Each row is a point. Examples show where two turns around zero, p and q, send a point. Write where each new point lands after one turn and then the other. Backwards means that the second turn is done in reverse. Each puzzle has new turns, and all numbers are rounded.

Turn p:
[ -8 -25] => [-18  19]
[-8 -2] => [2 8]
[ 15 -20] => [-25  -4]
[ 0 47] => [ 41 -22]
Turn q:
[ 22 -12] => [ 11 -23]
[  4 -19] => [ -8 -18]
[-26  31] => [-3 40]
Where do these land?
q, then p: [-12  18] => [ 19 -11]
p, then q: [-36  -7] => [29 22]
q, then p backwards: [33  8] => [-3 34]
p, then q backwards: [ 16 -19] => [-17 -18]

Turn p:
[21  9 -8 -2] => [ 7  4 -1 23]
[-10  -5  17  11] => [ -6  13   2 -18]
[-12 -29  -8  22] => [-32  -3  19 -10]
[  6  22  19 -33] => [ 42   0 -13  -3]
[  3  17 -18   0] => [ -3  -8 -16  17]
[ -8 -15  -3   3] => [-10  -6  10  -8]
Turn q:
[-16   8  -6   5] => [ -7  14  -3 -11]
[  5 -16   1   8] => [-6 -7 15  6]
[ 14   0  48 -12] => [  2 -47 -20  -3]
[ -7  -3 -25  -8] => [ 0 24  1 13]
[  3  11 -18   6] => [12 17  7 -5]
Where do these land?
q, then p: [10 -6 -3 16] => [ 11  12   7 -10]
p, then q: [ 12  20 -16  -8] => [ 3  7 28 -4]
q, then p: [-15  18  11  -2] => [  6 -24  -3   7]
q, then p: [-25 -38  -2  -9] => [-30   0 -20 -29]
p, then q: [19  6 11  3] => [ 16  -2   2 -16]

Turn p:
[ -8   1   5 -40  21  14 -45   1] => [ 18  38 -12 -20   2 -27   0  36]
[ 14   5 -18 -28   1 -16  48   9] => [ 25 -21  48  -4 -16  17  -2  -3]
[  8  28 -23 -31   5  19 -39  -9] => [  1  43   1 -17 -32 -25  17  17]
[ 14  -5 -18  -1  -2 -41  17   5] => [ -9 -21  25 -26  -6  24  -9  -4]
[-10 -19  -4  22 -20   1  10 -12] => [ -2 -20 -24   8  -6  14  -5 -18]
[ -6  -6  16  32  13  14   0 -14] => [ -6  -4 -21  11  26  -7  15 -20]
[ 4 -5  2 14 -2 18  3 20] => [ -7 -13  -1  17   2 -21  -6  -3]
[-22   9   9   6  -2 -11  -3   5] => [-9 -1 -6  9  9 15  6 17]
[  6  -7  32  24 -16   3   9  -4] => [-10   0  -9  24  21   9 -17 -22]
Turn q:
[ 29 -35 -21   7 -22 -18  20 -17] => [-24  12   8   8 -52 -16 -16  -2]
[-11  17  -9 -29   7 -11 -16  16] => [  2 -18   1  15  33  -5 -19   6]
[  9 -10  11  17   9  24 -22  34] => [  8   2  13 -32   8  37 -11   7]
[ -4  25  -5  -4 -24  27  26 -16] => [-14  -7   1 -12   1 -29  38  18]
[-18   1   8  32  -5 -27  -4 -17] => [ 22  31   8  21  -7  -2  13 -17]
[ 26  -3  17  -8  -8 -34  19  11] => [ -4 -25  14  31 -28  13  -2  -2]
[-19 -22 -11 -14  18 -12   4   2] => [-13   0  -8   6  10  -4 -20 -30]
[  1   7 -10   3  27  24 -11   0] => [ -6  10 -23 -16  19  13  -3  10]
[-12  19  20  -4  -3  27 -17 -14] => [ 28  -6 -13 -20  15  -8  18  10]
Where do these land?
q, then p: [-22 -12 -29 -26 -14 -11 -11  20] => [-10  19 -19 -24  35   7   2  18]
q, then p: [ -2  -1 -12  -5  10 -10 -29  13] => [-15  16  -5 -11   9 -25   6   6]
q, then p: [  3 -16  -4  11  24  12  11   2] => [ 15   7  -9   7 -21  -1  19   7]
p, then q: [ -9  14   7 -21   1   7  36   5] => [  6  -2   5 -13 -27  29  16   9]
q, then p: [ 29   8  -3  18 -17  -1  -3 -47] => [-32 -14  27  13 -33  16 -16   3]
q, then p: [  4 -15   4  16 -22 -19  -2 -30] => [-26  12   9   7 -14  25 -13 -16]
p, then q: [ 17   7  35 -15  29  14   6  40] => [ 27  -2  -5  30   3  52  -3 -12]
q, then p: [-10  23  11   3  -9 -16   5 -39] => [-22 -23  24  -6  -4  18   3 -26]
p, then q: [ -4  -1 -24  20 -11 -14 -19  21] => [ -1  -1  23  -8  16 -20 -13 -26]
p, then q: [-6 -7 16  1 10 38  6 16] => [ -2  24   4  26 -16  24  -8   0]
